Each row is a point. Each copy is the shape, with its points in the same order, turned, moved and blurred by noise. Is it also mirrored, or only turned?
In the rows, zero is written as 128.

Shape, 6 rows:
[[177  87]
 [161  87]
 [106  88]
 [166  99]
 [ 71 142]
 [ 92 150]]
Copy 1 (6 x 2):
[[181  95]
 [165  93]
 [112  85]
 [169 106]
 [ 68 134]
 [ 86 145]]
Copy 1 is: only turned
Copy 2, 6 rows:
[[ 27 109]
 [ 44  98]
 [ 83  61]
 [ 38 116]
 [147  91]
 [129 107]]
Copy 2 is: mirrored

Shape:
[[ 97 120 102]
 [173 130 160]
 [106 137  20]
 [124 146 170]
 [ 82 113 167]
 [ 69  69 161]]
Copy 1:
[[ 74 101 119]
 [177 105 111]
 [ 37 153  79]
 [150  97 153]
 [109  58 153]
 [111  16 124]]
Copy 1 is: only turned
Copy 2:
[[105  72 135]
 [155 151 122]
 [ 53  52  71]
 [132 135 164]
 [143  88 185]
 [166  51 184]]
Copy 2 is: only turned
Copy 3, 6 rows:
[[108 111  92]
 [191 137 142]
 [120  70  19]
 [146 166 129]
 [ 99 154 143]
 [ 73 123 168]]
Copy 3 is: only turned

Shape:
[[ 85 204  88 170]
 [ 86 103 125  53]
 [ 66  93  77  87]
 [105  68 108 105]
 [141 199 145 139]
 [121  99 146  90]
 [205 128  96 116]]
Copy 1, 7 rows:
[[139 147  42 192]
 [ 59 130 129  80]
 [ 62 191 130 114]
 [ 76 152 173 122]
 [150  80  73 155]
 [ 87 108 155 108]
 [187 128 162 112]]
Copy 1 is: mirrored
Copy 2 (7 x 4):
[[163  89  79 196]
 [123 106 213 120]
 [ 93  56 185 145]
 [ 69 107 170 125]
 [175 157  90 140]
 [106 147 176 116]
 [107 127  88  63]]
Copy 2 is: mirrored
Copy 3:
[[159 205  60  50]
 [101  62  59  85]
 [ 85 105  20  98]
 [ 80 102  63 134]
 [185 153 125  68]
 [110  87 100 113]
 [191 123  91 169]]
Copy 3 is: only turned

Shape:
[[ 88 220 119 141 129  83]
 [141 106 103 143 194 176]
 [ 85 170 117 143 125  84]
 [ 71 136 185  71 114 121]
 [160  98  96 125 111 184]
 [191 111 142 175 157 227]
 [121 113 190  79 127  82]
 [ 92 171 122 198 124 108]
 [119  88 130 147 153 235]
 [ 87 158 113 193 119  48]]
Copy 1:
[[166 127  19 184 143 140]
 [ 82 125 115  98 184 157]
 [143 146  30 159 116 132]
 [164 211 109 169  91 175]
 [137  92 156  90 147 141]
 [ 76  69 176 138 193 170]
 [155 218 121 174 120 116]
 [108  98  36 177 121 131]
 [ 78 106 163 101 133 205]
 [118 113  15 171 109  80]]
Copy 1 is: only turned
Copy 2:
[[ 78 162 199 136 160  86]
 [188  71 116 155 161  98]
 [ 97 155 165 132 125  85]
 [151 121 207  50 101 120]
 [166  92  82 142 108 160]
 [195  52 118 204 131 177]
 [190 167 194  83  98 110]
 [ 86 133 173 176 113  80]
 [176  18 118 149 113 133]
 [ 93 181 162 161 103  38]]
Copy 2 is: only turned
Copy 3 (10 x 6):
[[150 134 130 147 219  73]
 [ 72 137  77 112 134 189]
 [124 113 134 147 184  85]
 [ 95 121 224 135 175 146]
 [121 147 109 129  73 179]
 [145 110  82 125  91 242]
 [ 99  98 205  68 161 135]
 [136  80  83 175 173  98]
 [ 80 129 115 168  94 231]
 [122  70 107 144 177  53]]
Copy 3 is: only turned
